Each row is a point. The ring and each string are closed loops that go straight from each point to the next, and from the last back to the first. Before rounding, they use only three directions, however many columns there are. How many times does the string pass through the ring? Passing back the other way cancels.

Ring (10 x 4):
[[ 32 -18  -2 -18]
 [ 25  11  -9 -14]
 [ 10  24 -11  -9]
 [-10  25 -12  -4]
 [-33  11 -10   0]
 [-43 -10  -3   1]
 [-40 -30   6  -1]
 [-18 -48  14  -8]
 [  5 -48  12 -14]
 [ 24 -34   4 -17]]
String (13 x 4):
[[ 15   2  11 -11]
 [ 36  15   6 -16]
 [ 43  18  -6 -17]
 [ 36  17   7 -15]
 [ 38  18  17 -15]
 [ 47   6  -7 -19]
 [ 46  -6 -19 -21]
 [ 25 -18 -27 -17]
 [  9 -11   0 -12]
 [ 10  -6  14 -11]
 [ 31  -3  17 -16]
 [ 14  -6   5 -12]
 [  8  -8   0 -11]]
Times through: 1
String (15 x 4):
[[-35 -26  31  -2]
 [-23 -19  32  -4]
 [-36 -39  33  -3]
 [-41 -60  19  -3]
 [-34 -59   6  -6]
 [-16 -39 -19  -9]
 [-12 -26  -5  -8]
 [-18 -22  23  -5]
 [-36 -34  37  -2]
 [-54 -48  30   1]
 [-47 -48  -9  -2]
 [-32 -35 -13  -4]
 [-19 -21   0  -6]
 [-21 -15  20  -4]
 [-46 -29  33   1]]
Times through: 2

Ring (8 x 9):
[[ 36   3  26 -10   2  -7 -13  -9   6]
 [ 19  25  28 -11   3 -10 -19  -4   9]
 [-11  32  23  -8  -4 -17 -20   0  11]
 [-30  23  18  -3 -10 -22 -16   0  10]
 [-39  -2  10   3 -18 -25  -7  -3   7]
 [-19 -31   1   5 -22 -21   2  -8   5]
 [  4 -38   1   3 -18 -16   3 -11   4]
 [ 33 -24  15  -4  -6  -9  -4 -12   4]]
String (9 x 9):
[[  1   3  31  -2  -1 -18 -14  -8   3]
 [ 15  19  44  -7   9 -14 -22  -8   3]
 [  8   0  37  -2   3 -17 -15 -10   1]
 [ 15   6  16  -8  -5 -11 -12  -6   9]
 [ 27  15   7 -14  -7  -6 -12  -3  13]
 [ 44  30  16 -19   1  -1 -18  -3  14]
 [ 38  42  30 -19   8  -4 -25  -2  12]
 [ 18  37  11 -17  -5  -7 -19   1  16]
 [  8  22  12 -11  -7 -11 -15  -2  13]]
Times through: 0
String (17 x 9):
[[ 41  30  18 -18   2  -2 -19  -3  13]
 [ 35  28  39 -13  11  -8 -23  -6   7]
 [ 17  11  52  -3  13 -16 -22 -11  -1]
 [ 11   7  38  -4   5 -16 -17  -9   2]
 [ 16  14  43  -6   9 -15 -20  -9   2]
 [ 28  22  47  -9  13 -11 -23  -8   3]
 [ 46  36  30 -19   9  -2 -23  -4  11]
 [ 37  24  12 -17  -2  -3 -16  -3  14]
 [ 27  13   9 -13  -6  -6 -12  -4  12]
 [  8   0  14  -5  -8 -13  -9  -6   8]
 [ 31   6   9 -12  -6  -6 -10  -6  11]
 [ 53   7  11 -16  -2   0 -11  -7  12]
 [ 60  -1  34 -12  10  -3 -15 -13   4]
 [ 50  -3  40  -8  11  -7 -16 -13   1]
 [ 60   9  29 -15   8  -1 -16 -10   7]
 [ 40  17   5 -17  -6  -1 -12  -3  15]
 [ 30  19   2 -16  -9  -3 -12  -2  16]]
Times through: 0

Ring (10 x 12):
[[ 38   7   9  12   9  -1  -9  -4  11   7   6  12]
 [ 30  25   8  11  10  -4  -4  -6   9   2   3   7]
 [ 11  34   3   5  12  -7   0  -7   4  -3   4  -1]
 [-14  29   0  -4  11  -7   0  -5  -2  -6   9  -7]
 [-30  15   1 -10  11  -6  -2  -2  -6  -4  15  -8]
 [-36  -8   6 -14   9  -3  -8   1  -7   1  22  -4]
 [-27 -25   8 -12   8   0 -13   4  -5   6  26   2]
 [ -6 -35   8  -6   6   2 -17   5   0  10  25   9]
 [ 15 -32   8   1   5   3 -17   4   5  12  21  13]
 [ 31 -18   9   7   6   2 -15   1   9  11  14  15]]
String (25 x 12):
[[ 33 -50  -2   5   1   6 -23   9   8  15  23  17]
 [ 25 -49   2   3   2   5 -22   9   6  15  24  16]
 [ 15 -40  22   0   6   5 -20   3   6  17  23  19]
 [  3 -17  23  -1  10   1 -14  -2   4  11  18  12]
 [  3 -12   3  -1   7  -1 -11   2   2   5  17   5]
 [  6 -26 -10  -2   3   0 -14   7   1   5  21   4]
 [  6 -50  -7  -4   1   4 -21  11   1  11  27   9]
 [  2 -60  12  -6   3   6 -24   9   2  17  30  16]
 [  0 -34  22  -4   8   3 -18   2   3  14  24  14]
 [  0 -11  17  -2   9   0 -12  -1   2   8  17   9]
 [  3 -12   5  -1   7  -1 -11   1   2   6  17   6]
 [ 13 -35 -11   0   1   2 -17   9   2   7  22   7]
 [ 20 -44  -2   1   2   4 -20   9   5  12  23  13]
 [ 28 -47   5   4   2   6 -22   8   7  15  23  18]
 [ 32 -45  -9   5   0   5 -21  10   7  12  21  14]
 [ 20 -23  -4   3   4   1 -15   5   5   8  18   9]
 [  8  -5   8   1   8  -1 -10  -1   3   6  15   7]
 [ 22  -7  28   6  11   1 -13  -5   9  13  13  17]
 [ 40 -18  24  10   8   4 -17  -2  12  16  13  21]
 [ 47 -28   7  12   4   4 -19   3  12  14  14  20]
 [ 33 -27 -11   7   2   2 -16   7   7   8  16  10]
 [ 12 -12  -5   2   5  -1 -11   3   3   4  16   5]
 [  9  -3  17   2  10  -1 -10  -3   5   8  14   9]
 [ 21 -14  24   5   9   2 -14  -3   8  13  15  16]
 [ 38 -42  13   8   4   6 -22   5  11  17  20  22]]
Times through: 0

Ring (8 x 14):
[[ 40 -12  13   1   6   9  14   8 -13   0  -2   5  -3  17]
 [ 28  14   5  -1   9  10   8  16  -2  -2  -3   1  -1  10]
 [  5  30 -10  -2  10   5   4  18   8  -4  -2  -4   0  -1]
 [-16  19 -18  -2   7  -3   6  11   8  -2   0  -6   0 -12]
 [-17  -1 -13  -2   4  -6  12   4   2   1   2  -4  -1 -12]
 [ -5 -25   0   0   1  -7  18  -3 -10   4   2   1  -3  -6]
 [ 18 -40  10   2   0  -2  22  -6 -19   5   1   5  -4   6]
 [ 40 -28  15   2   4   6  18   2 -19   2  -1   6  -4  17]]
String (24 x 14):
[[ 22  -8   1   1   6   5  13   6  -8   0  -1   2  -2   8]
 [ 32 -11 -14   3   7   7  12   5  -7  -3  -3   1  -3  12]
 [ 47 -11  -7   4   8  12  12   7 -10  -4  -5   3  -3  20]
 [ 52 -12 -15   5   9  14  12   7  -9  -5  -6   3  -3  22]
 [ 45 -13 -21   5   9  11  12   5  -7  -6  -5   2  -3  19]
 [ 54 -10   9   3   8  14  13   9 -14  -2  -4   6  -3  24]
 [ 56 -11  33   1   6  14  15  11 -19   2  -3   8  -3  25]
 [ 30  -6  39  -2   4   6  15  11 -16   5   0   6  -2  12]
 [ 20  -7  23  -2   4   4  14   8 -12   4   0   4  -2   7]
 [ 28 -16 -10   3   6   5  14   3  -9  -2  -2   2  -3  10]
 [ 48 -33 -18   6   6   9  17  -2 -14  -3  -4   4  -5  20]
 [ 54 -41   5   5   4   9  20  -3 -22   0  -3   7  -5  23]
 [ 54 -46  23   4   2   8  23  -3 -27   4  -2  10  -5  24]
 [ 37 -32  45  -1   1   4  22   2 -26   8   1  10  -4  16]
 [ 21 -16  40  -2   2   2  18   6 -18   7   2   6  -2   8]
 [ 22 -18   5   1   4   3  16   3 -12   1  -1   3  -3   8]
 [ 30 -26  -8   3   5   4  16   0 -12  -1  -2   3  -4  11]
 [ 48 -44  -5   6   3   7  20  -5 -20   0  -3   6  -5  20]
 [ 53 -45  19   4   2   8  22  -3 -26   3  -2   9  -5  23]
 [ 44 -31  42   0   2   7  21   3 -26   7   0  10  -4  20]
 [ 49 -30  30   2   3   8  20   3 -23   4  -1   9  -4  22]
 [ 60 -32  27   3   4  12  19   3 -24   3  -3  10  -4  27]
 [ 37 -13  39  -1   4   7  17   9 -19   5   0   7  -3  16]
 [ 29  -7  27  -1   5   6  15   9 -14   3   0   5  -2  12]]
Times through: 3
String (21 x 14):
[[ -4  -2  13  -3   3  -3  13   7  -6   4   2   0  -1  -5]
 [  4 -10  -4   0   4  -2  14   3  -5   1   1   0  -2  -2]
 [  5 -31 -32   4   3  -4  17  -7  -6  -2  -1  -1  -4  -2]
 [  7 -49 -14   4   0  -7  22 -12 -15   3   1   2  -5  -1]
 [ 17 -59   5   3  -2  -6  26 -13 -23   6   2   6  -6   5]
 [ 32 -56 -16   6   1   0  23 -12 -20   1  -1   4  -6  12]
 [ 25 -25 -17   4   5   3  16  -1  -9  -2  -2   1  -4   8]
 [ 18 -13  17  -1   3   2  16   5 -12   4   1   3  -2   6]
 [ 29 -18  36  -1   3   4  18   6 -19   6   1   7  -3  12]
 [ 15  -5  15  -1   5   2  14   8  -9   3   0   2  -2   4]
 [ 34 -11  -8   3   7   8  13   6  -8  -2  -3   2  -3  13]
 [ 44  -1 -10   3  10  13  10  10  -6  -5  -5   2  -2  18]
 [ 38  21   9  -1  11  14   6  20  -2  -3  -4   2  -1  16]
 [ 20  29  17  -3  10   9   5  21   0  -1  -2   0   0   7]
 [  9  18  12  -3   8   4   8  16  -1   1   0   0   0   2]
 [  0  25  24  -5   7   2   8  18   0   3   1   0   0  -2]
 [-15  50   1  -6  11   2   0  25  14  -2   0  -6   2 -11]
 [-22  44 -38  -3  12   0  -1  19  21  -7  -2 -10   2 -15]
 [-10  15 -41   1   9  -1   5   9  11  -6  -2  -7  -1 -10]
 [ -1   1 -22   1   7  -1  10   5   2  -3  -1  -3  -2  -4]
 [ -1   1  11  -3   4  -2  12   8  -5   3   2   0  -1  -4]]
Times through: 0

Ring (6 x 14):
[[  9 -16 -13 -15   6  -9   1  -5  -2 -12 -11  10  -6   0]
 [ 17 -12 -10   1  33 -21   7 -16   7 -17 -25  18   3   3]
 [ 15  -5  -4   8  40 -23   8 -17  11 -13 -25  16   6   2]
 [  1   1   6   7  12 -13   2  -6  10   3  -4  -4   6  -9]
 [-10  -1  10  -1 -25  -2  -4   6   4  16  18 -24   3 -20]
 [ -9 -11  -2 -20 -33   5  -7  10  -6   8  17 -16  -8 -14]]
String (24 x 14):
[[  7 -10  -3   0   5 -14   2  -7   5  -4  -7  -1   3  -8]
 [  8 -14 -16 -20  13  -7   1  -4  -4 -13 -13  16  -9   5]
 [ 18 -16 -19 -13  33 -16   5 -13   0 -22 -27  26  -5   9]
 [ 27 -12  -9  16  52 -33  12 -26  14 -23 -37  24  11   4]
 [ 15  -6   2  18  29 -27   8 -18  15  -8 -20   5  13  -7]
 [  6  -9  -7  -7  13 -11   2  -6   3  -7 -10   7  -2  -2]
 [ 14  -9 -13  -7  38 -16   6 -12   4 -17 -25  24  -3   8]
 [ 20  -2  -6  12  60 -28  11 -22  14 -19 -35  27   8   8]
 [ 14   1   5  22  43 -27   9 -19  18  -7 -23   9  14  -3]
 [  8  -2  -7  -4  35 -14   4 -10   6 -10 -19  18  -1   5]
 [  3  -2  -5  -7  21  -9   2  -5   4  -5 -11  10  -2   1]
 [ -2   6  15  20   9 -16   3  -7  16  11   1 -15  13 -16]
 [ -3   4  18  22  -4 -15   1  -5  16  15   8 -24  15 -22]
 [ -5   2  16  15 -12 -12   0  -2  12  15  11 -25  12 -22]
 [-17   7  29  20 -40  -5  -5   7  14  32  32 -49  15 -36]
 [-14   2  21  12 -38  -4  -5   7   9  26  28 -41  11 -31]
 [ -5  -4   8   3 -18  -7  -2   1   6  11  11 -20   5 -18]
 [ -4 -11 -10 -26 -11   3  -4   6  -7  -2   4   1 -12  -2]
 [-13 -13 -10 -37 -39  14 -10  17 -14   6  20 -11 -17  -9]
 [-14 -15  -3 -29 -53  12 -10  17 -11  12  27 -24 -12 -18]
 [ -3 -11   1  -7 -23  -4  -3   3   0   6  11 -16   0 -16]
 [  2 -11  -7 -14  -2  -5  -1   0  -1  -3  -2   1  -5  -5]
 [  2 -17 -19 -33  -3   2  -3   4 -11 -11  -5  13 -16   4]
 [  4 -10  -7 -12   4  -7   0  -2   0  -5  -5   4  -4  -3]]
Times through: 3

Ring (7 x 14):
[[ 20   5 -13  -1 -16 -16  10 -12  -5   4   4  -2  11 -14]
 [ 39   7 -12  12 -39 -19  18 -28 -14  15  -8  16  21  16]
 [ 26   7   4  18 -36  -5  18 -25 -12  17 -23  22  22  25]
 [ -5   6  19  12 -12  10  14  -6  -2  10 -27  14  13  17]
 [-28  10  -3 -16  20  -5  17  16   7  -9   4 -10  -5  -1]
 [-27  11 -16 -26  27 -15  17  20   8 -14  19 -20 -10 -12]
 [ -3   6 -14 -15   8 -14   8   5   3  -7  14 -15   0 -26]]
String (22 x 14):
[[ 21  10 -36 -16  -8 -35  18  -8  -5  -4  26 -10   4 -13]
 [ 10   9 -17  -7  -9 -19  18  -6  -4   1   7  -1   7   2]
 [  9   3   4   6 -13  -1   7  -8  -3   6 -10   2  12 -10]
 [ 17   2   8  12 -22   0   5 -15  -5  10 -16   7  17  -9]
 [ 15   5  -2   6 -19  -8  12 -13  -6   8  -9   6  13   1]
 [ 41  13 -32   1 -35 -35  28 -27 -16  10   8  13  16  25]
 [ 53  12 -29  10 -49 -34  29 -36 -21  17  -1  23  23  36]
 [ 54   9 -11  23 -57 -20  24 -41 -21  23 -18  31  29  37]
 [ 16   1  19  21 -28   9   7 -18  -7  16 -30  17  21   6]
 [ 15   6   2  10 -22  -5  14 -15  -7  10 -14  11  15   9]
 [ 33  11 -20   5 -33 -25  25 -24 -14  11  -2  15  16  25]
 [ 60  14 -37   9 -54 -42  34 -40 -24  17   3  25  23  42]
 [ 57   7 -13  22 -57 -21  19 -41 -21  22 -14  26  29  24]
 [ 18   0  17  20 -27   8   2 -18  -6  14 -25  12  20  -7]
 [  6   6   0   2 -10  -5  11  -6  -3   4  -7   2  10  -2]
 [ 18   9 -20  -5 -14 -23  19 -11  -7   3   8   1   9   3]
 [ 32   9 -36 -11 -17 -36  18 -15  -9   0  23  -6   8 -10]
 [ 11   1  -4  -3  -5  -7   0  -4   0   0   4 -11   8 -36]
 [ -1   1   5  -2   1   1  -1   1   3  -1  -2 -10   6 -34]
 [ -1   5   2   0  -4  -3  10  -2   0   2  -6  -1   7  -8]
 [  6   9 -18 -11  -3 -20  16  -3  -2  -2  11  -6   4  -6]
 [ 15  11 -36 -20  -2 -34  18  -3  -4  -6  28 -13   1 -13]]
Times through: 3

Ring (10 x 14):
[[-24 -13   0   0 -32 -16  10  -7 -14 -21 -11   5 -20 -13]
 [-16 -29   7  11 -29   4  11 -13   0  -3   3 -13 -25 -17]
 [ -7 -32  12  15 -22  18   6 -14   7   7  16 -20 -24 -13]
 [ 13 -28  13  22 -15  35 -10 -14  13  15  34 -19 -19  -8]
 [ 25 -15   9  23 -12  39 -25 -12  10  12  41  -9 -13  -4]
 [ 26  -3   6  17  -9  31 -30  -7   2   3  37   2  -7   3]
 [ 16  12   6  -1  -2  10 -26   1 -12 -12  25  16   3  13]
 [ -5  20   6 -20  -1 -18 -11   7 -27 -29   3  25   8  19]
 [-19  14   3 -20 -12 -28   0   5 -29 -34 -10  24   1  11]
 [-24   3   1 -12 -23 -27   6   0 -24 -31 -14  17  -9  -1]]
String (27 x 14):
[[-14  13  23 -36  18 -20   7  11 -24 -22   7  10  16  34]
 [-19  22  24 -47  24 -32  10  16 -32 -31   1  18  23  42]
 [-23  34  15 -50  16 -46   5  19 -42 -45 -11  33  24  40]
 [-17  27  -9 -18 -22 -37 -11   7 -39 -47 -18  42   1   7]
 [ -9   5  -7   2 -31 -13 -11  -3 -20 -27  -5  22 -13  -8]
 [ -7  -4   7  -3 -14  -3  -3  -3 -12 -14   7   6  -8   2]
 [-26   4  14 -27  -2 -28  14   6 -24 -27  -8  10   2  16]
 [-38   2  15 -33  -4 -39  25   7 -28 -32 -18  10   1  15]
 [-30 -18 -11  12 -53 -20  10 -12 -15 -26 -22   9 -33 -31]
 [-12 -24 -12  27 -54   3  -4 -17  -4 -12  -5   2 -36 -35]
 [ -8 -12   6   4 -20   1  -1  -7  -7 -10   7   0 -14  -5]
 [-20  -7  21 -21   3 -13  15   2 -13 -13   4  -4   0  16]
 [-24 -16  24 -19   1 -11  22   0  -9  -9   3 -11  -4  12]
 [-17 -47  13  19 -30  17  18 -19  13  11  11 -31 -33 -23]
 [  5 -47   0  45 -47  39  -6 -26  21  18  23 -25 -43 -39]
 [  7 -30   3  29 -31  29 -10 -18  10   9  23 -14 -28 -21]
 [ -8  -7  18 -12   1  -1   5   0  -9  -8  13  -4  -2  13]
 [ -6 -11  24 -12   7   6   6  -1  -4  -1  20 -10   0  16]
 [ 16 -24  21  13  -1  37  -9 -10  13  18  40 -22 -11   4]
 [ 37 -28   8  41 -19  60 -32 -19  23  26  53 -20 -22 -14]
 [ 39 -22  -4  49 -33  56 -41 -21  18  18  47  -8 -28 -24]
 [ 19 -11   1  24 -23  28 -25 -12   3   2  29   0 -17 -10]
 [  1   2  21 -16  11   3  -3   3 -10  -8  21   1   7  23]
 [ 13  12  22 -18  21   9 -15   6 -11  -7  31   6  15  32]
 [ 43  13  -7  26 -16  36 -54  -7  -3  -3  42  20  -5   0]
 [ 26   6  -8  22 -25  22 -39  -8  -7  -9  26  19 -11  -7]
 [  2   0   6   0 -12   3 -11  -3 -11 -12  14   8  -6   4]]
Times through: 5
